Rows are points. Each copy is the shape, with its points in the same order, stretched, turned, moved and blurred by noise. Is it also mirrored, or only turned?

Shape (8 x 2):
[[ -6.0   1.2]
 [-14.2  -9.2]
 [ 11.8 -24.9]
 [ 11.4   5.7]
 [-30.8   5.2]
 [  4.1  20.8]
 [-27.5  17.4]
 [  2.6 -18.8]]
Copy 1 (8 x 2):
[[-11.5   3.9]
 [-26.8   4.6]
 [-23.0 -23.1]
 [ -0.4  -6.6]
 [-23.8  21.3]
 [  6.0   6.0]
 [-12.7  25.9]
 [-22.5 -13.6]]
Copy 1 is: only turned
Copy 2 (8 x 2):
[[ -5.0   7.6]
 [  2.7   5.4]
 [  0.1 -16.2]
 [-13.8  -5.6]
 [  3.0  26.3]
 [-23.9   5.1]
 [ -7.9  29.5]
 [  5.3  -6.4]]
Copy 2 is: mirrored

Shape (8 x 4):
[[ -1.8 -13.9 -30.3   7.1]
 [  9.3   7.6   4.7 -20.2]
 [ 17.6  26.5  -0.2  -0.8]
 [ 14.9 -17.7  -9.8   6.7]
 [-37.4 -20.0   5.4 -14.6]
 [ 18.0  14.3   3.7  -9.5]
 [ -9.7  -1.4  -6.0   4.2]
 [-21.2  -3.0   9.7  -3.2]]
Copy 1 (8 x 4):
[[  4.1  16.3 -29.6 -13.2]
 [-12.3  -7.5  -2.3   0.3]
 [-21.4  15.0   0.8  14.7]
 [  7.1   3.2 -23.6   7.3]
 [ 20.4  -7.2  -0.9 -41.9]
 [-14.9   2.6  -3.3  12.1]
 [  2.4  13.7  -7.1 -11.7]
 [ 10.1   3.7   4.2 -20.0]]
Copy 1 is: mirrored
Copy 2 (8 x 4):
[[-22.8 -15.8  -5.9 -26.1]
 [ -2.4  12.9   6.0   8.5]
 [  8.5   7.0 -19.2   7.5]
 [-21.4 -22.9  -3.9   1.7]
 [ -4.9  -5.9  40.7 -22.7]
 [  1.5   7.0  -9.2  14.9]
 [ -1.2  -9.9   4.3 -10.8]
 [  7.0  -6.8  17.8  -9.2]]
Copy 2 is: mirrored
Copy 3 (8 x 4):
[[ 35.9  24.1 -12.5   8.0]
 [-12.1   5.1   2.0 -29.2]
 [ -0.8   9.9  32.8 -25.7]
 [ 34.9   2.7  -9.2 -17.3]
 [-18.0  -8.3 -35.0  26.4]
 [ -2.7   5.4  18.1 -32.9]
 [  8.6   3.8  -0.4   9.4]
 [-13.2 -11.8  -5.3  13.5]]
Copy 3 is: only turned
Copy 4 (8 x 4):
[[ 14.3  -8.5 -16.1 -16.4]
 [ -4.8   2.5  19.1  -5.9]
 [ 25.2  10.8  19.5   5.7]
 [  8.8 -23.9  -3.4   1.2]
 [-44.0   7.8 -28.3  -3.8]
 [ 10.5   0.8  19.9   1.8]
 [  0.4   5.1 -14.6   2.1]
 [-20.2   9.1 -18.4   8.6]]
Copy 4 is: only turned

Shape (11 x 8):
[[-18.7 -11.4  12.2  10.9  -5.1   8.6  12.5 -16.2]
 [-12.4  -6.0 -17.2  -4.5  -6.8  10.9  -0.3   2.4]
 [ -2.8 -17.0  35.4 -15.7 -23.0  -2.7   4.3  21.9]
 [ 20.3 -10.9  16.5  12.7 -23.6 -21.4  31.5  33.6]
 [  6.3  -5.4   3.2  -5.5   0.3  17.6  10.8   0.7]
 [  7.4   2.2  -9.4 -17.6  19.4  -6.6  -2.9  18.5]
 [  3.3  10.3   0.8 -20.1   3.2  15.2 -15.5  17.0]
 [ 20.2   6.3  -4.5  -9.1   5.9  -2.8 -29.9  20.3]
 [ -9.0 -29.6  -8.8  10.7   8.1  10.5  19.8  -4.0]
 [-30.9 -14.0   8.0  12.5   8.9  24.6  15.2   4.0]
 [-16.3  -3.5 -13.0   6.2   7.4   4.8  15.6 -14.8]]
Copy 1 (11 x 8):
[[ -4.9  14.4  18.1   6.2  -9.3   9.3   7.7   8.7]
 [-12.0  -9.2  30.1   6.5   3.4  -3.3  -7.6  -3.4]
 [ -4.1  -3.4  15.3   3.6 -25.1 -27.1  25.9  12.2]
 [-11.3  14.9   7.1   2.3 -49.9 -41.5  -8.7 -13.0]
 [ 10.4  -6.9  19.4   6.0  -6.9   8.1   5.0 -14.8]
 [ 16.1 -16.0  -1.1  13.7  17.8 -14.7  -2.3 -19.0]
 [ 19.4 -16.2  11.5  -4.9  13.1  -6.2  10.7 -13.0]
 [ 24.4 -16.6   2.1 -15.4  16.9 -19.6 -10.2   2.9]
 [ -2.6   1.3  32.2  30.2  -7.3  10.6 -14.0  -7.3]
 [  4.1  13.9  46.8  19.4   0.6  15.5  12.2  -8.8]
 [ -5.9   5.8  13.3  15.5   8.5  13.2  -6.8  -6.0]]
Copy 1 is: mirrored
Copy 2 (11 x 8):
[[ -9.2  -4.5 -25.4 -19.3   5.5 -25.0   1.7  -4.2]
 [-18.8   1.7   1.2 -17.7  -0.1  10.6   8.3   8.5]
 [ 12.6   9.2  32.0 -26.1  -3.8 -29.1  -4.8 -24.0]
 [-16.5 -10.4  36.6   6.4 -34.3 -32.3  -5.1 -32.0]
 [ -1.1  -0.9  -3.2  -9.9   6.0   4.0  -2.0 -16.3]
 [ -5.6  20.7  14.7  15.0   7.1  13.3   9.2   8.3]
 [  7.1  22.7  19.0 -11.8   4.0  24.0  -7.8  -2.4]
 [ 14.7   4.0  23.5  10.9  -0.3  21.8 -16.4  11.5]
 [-29.1 -12.5  -7.1   5.8  24.2 -13.6  10.5  -6.6]
 [-33.8   7.8 -14.4 -15.9  17.5 -13.7  -6.5 -16.7]
 [-21.0  -0.9 -25.5  -5.7   6.3  -6.3  11.4   4.4]]
Copy 2 is: only turned
Copy 3 (11 x 8):
[[ -1.9  -3.0   4.3 -20.4 -18.9   0.9  19.7   9.7]
 [  3.4   9.5 -13.7  -1.8   2.7  17.3   6.8  16.7]
 [-36.7  -2.7  15.1 -19.5  25.7  -3.1  29.4   8.1]
 [ -5.9 -37.8   9.7  -2.3  40.9 -20.9  36.7   7.6]
 [ -1.7  15.6  12.0   4.5  -3.1   8.1  12.2  -4.9]
 [ -5.0  -5.4   7.2   6.0  23.6  12.3 -21.6  -8.2]
 [-17.9  25.8   7.9   9.4  13.3  10.3 -11.4  10.2]
 [-26.2  -4.1  -7.9  23.8  15.9  -2.0 -24.3   3.0]
 [  8.6 -17.0   6.8  -7.8 -12.1  24.0  24.3   2.8]
 [  2.5  -4.2  22.4 -13.1 -14.3  24.6  23.4  31.1]
 [ 15.7  -1.7   1.7 -13.5 -10.4  11.1  -2.5  -0.7]]
Copy 3 is: mirrored
